Every row gives one point. The points of each table are mixes of a few directions, plus a little noise. How many directions does each table use, and how many do they share? Where both have some left over, give the other angles between the two spaces (their principal angles), to ten degrees, smallest first.

First, 7 rows:
[[ 0.06  0.01  0.20]
 [ 0.12  0.03  0.37]
 [ 0.13  0.02  0.57]
 [-0.27 -0.06 -0.95]
 [ 0.26  0.19 -0.12]
 [ 0.38  0.35 -0.73]
 [-0.68 -0.54  0.65]]
Second:
[[-0.04 -0.09  0.50]
 [ 0.07  0.16 -0.86]
 [-0.05 -0.11  0.64]
 [-0.04 -0.10  0.57]
 [ 0.05  0.10 -0.57]
 [ 0.08  0.17 -0.97]
 [-0.06 -0.13  0.70]]
Directions: first 2, second 1, shared 1

First:
[[ 0.02  0.68  0.23  0.26  0.90 -0.79 -0.26 -0.22]
 [ 0.31 -0.44 -0.39  0.49 -0.37 -0.04  0.31  0.03]
 [-0.38 -0.76 -0.01 -0.58 -0.27  0.69  0.32  0.08]
 [-0.54 -0.18  0.24 -0.79 -0.29  0.73 -0.01  0.26]
 [ 0.11  0.06 -0.21  0.53 -0.12 -0.28  0.14  0.20]
 [ 0.56  0.27 -0.42  0.91 -0.72 -0.25  0.00  0.29]
 [-0.71 -0.23  0.25 -0.69  0.02  0.53  0.12  0.28]
 [ 0.17  0.21  0.22 -0.34  0.32 -0.04 -0.32 -0.41]
 [ 0.46  0.39  0.08  0.21  0.53 -0.56 -0.30 -0.50]]
Second:
[[ 0.35 -0.08 -0.03 -0.23 -0.60  0.40 -0.27 -0.19]
 [-0.56 -0.39  0.01 -0.10 -0.35  0.22  0.03  0.28]
 [ 0.98  1.69  0.27 -0.03  1.00 -0.41 -0.15 -0.17]
 [-0.65 -0.08  0.02  0.09 -0.25  0.06  0.07  0.53]
 [-0.54 -0.23 -0.03  0.19  0.08 -0.15  0.20  0.31]
 [ 0.48  0.25 -0.03 -0.06 -0.40  0.21 -0.25 -0.13]
 [-0.12 -0.47 -0.24  0.43 -0.33 -0.14  0.12  0.09]
 [ 0.06 -0.67  0.04 -0.29  0.85 -0.19  0.25 -0.71]]
Directions: first 4, second 4, shared 3; angles 30

First (8 x 11):
[[-1.23  0.60  0.71  0.52  0.38 -0.02 -1.37  0.36 -0.66 -0.37  0.28]
 [ 0.50 -0.11 -0.64 -0.08 -0.05  0.44  0.17 -0.14  0.32  0.28  0.08]
 [ 0.40 -0.24 -0.03  0.13  0.10 -0.12  0.34 -0.21  0.20  0.21  0.42]
 [ 0.13 -0.33  0.44 -0.04 -0.11 -0.69  0.72 -0.27 -0.06 -0.03 -0.07]
 [ 0.39 -0.56 -0.12 -0.59 -0.12  0.21  0.50  0.41  0.61  0.15 -0.02]
 [ 0.07  1.22 -0.08  0.21  0.33  0.27 -0.96  0.59 -0.06 -0.47  0.24]
 [-0.09 -0.24 -0.28 -0.22 -0.37  0.03  0.34 -0.34 -0.16  0.07 -0.73]
 [-0.18 -0.34  0.00  0.06 -0.15 -0.13  0.25 -0.41 -0.18  0.16 -0.20]]
Second:
[[-0.63  0.10 -0.24 -0.49 -0.41  0.31 -0.16  0.26 -0.16 -0.23 -0.64]
 [ 0.31 -0.51  0.36  0.32  0.35 -0.15  0.01 -0.20  0.08  0.31  0.07]
 [ 0.19 -0.60  0.27 -0.21  0.03 -0.01  0.06  0.01  0.02  0.14 -1.14]
 [ 0.40  0.68 -0.20 -0.42 -0.31 -0.19  0.27  0.21 -0.03 -0.48 -0.86]
 [ 0.04  0.74 -0.18  0.04 -0.09 -0.14  0.02  0.08 -0.06 -0.31  0.47]
 [-0.44  0.08 -0.44  0.10 -0.10  0.33 -0.05 -0.07  0.09  0.15  1.23]
 [-0.56  0.53 -0.22  0.18 -0.07  0.11 -0.25  0.05 -0.13 -0.14  1.12]
 [-0.38 -0.79  0.09  0.30  0.23  0.28 -0.18 -0.21  0.09  0.53  0.74]
 [ 0.38 -0.16  1.22  0.60  0.69 -0.75 -0.38 -0.07 -0.31 -0.05 -0.71]
 [ 0.69 -0.06 -0.65 -0.44 -0.32  0.19  0.67 -0.06  0.40  0.09 -0.28]]
Directions: first 5, second 4, shared 3; angles 60
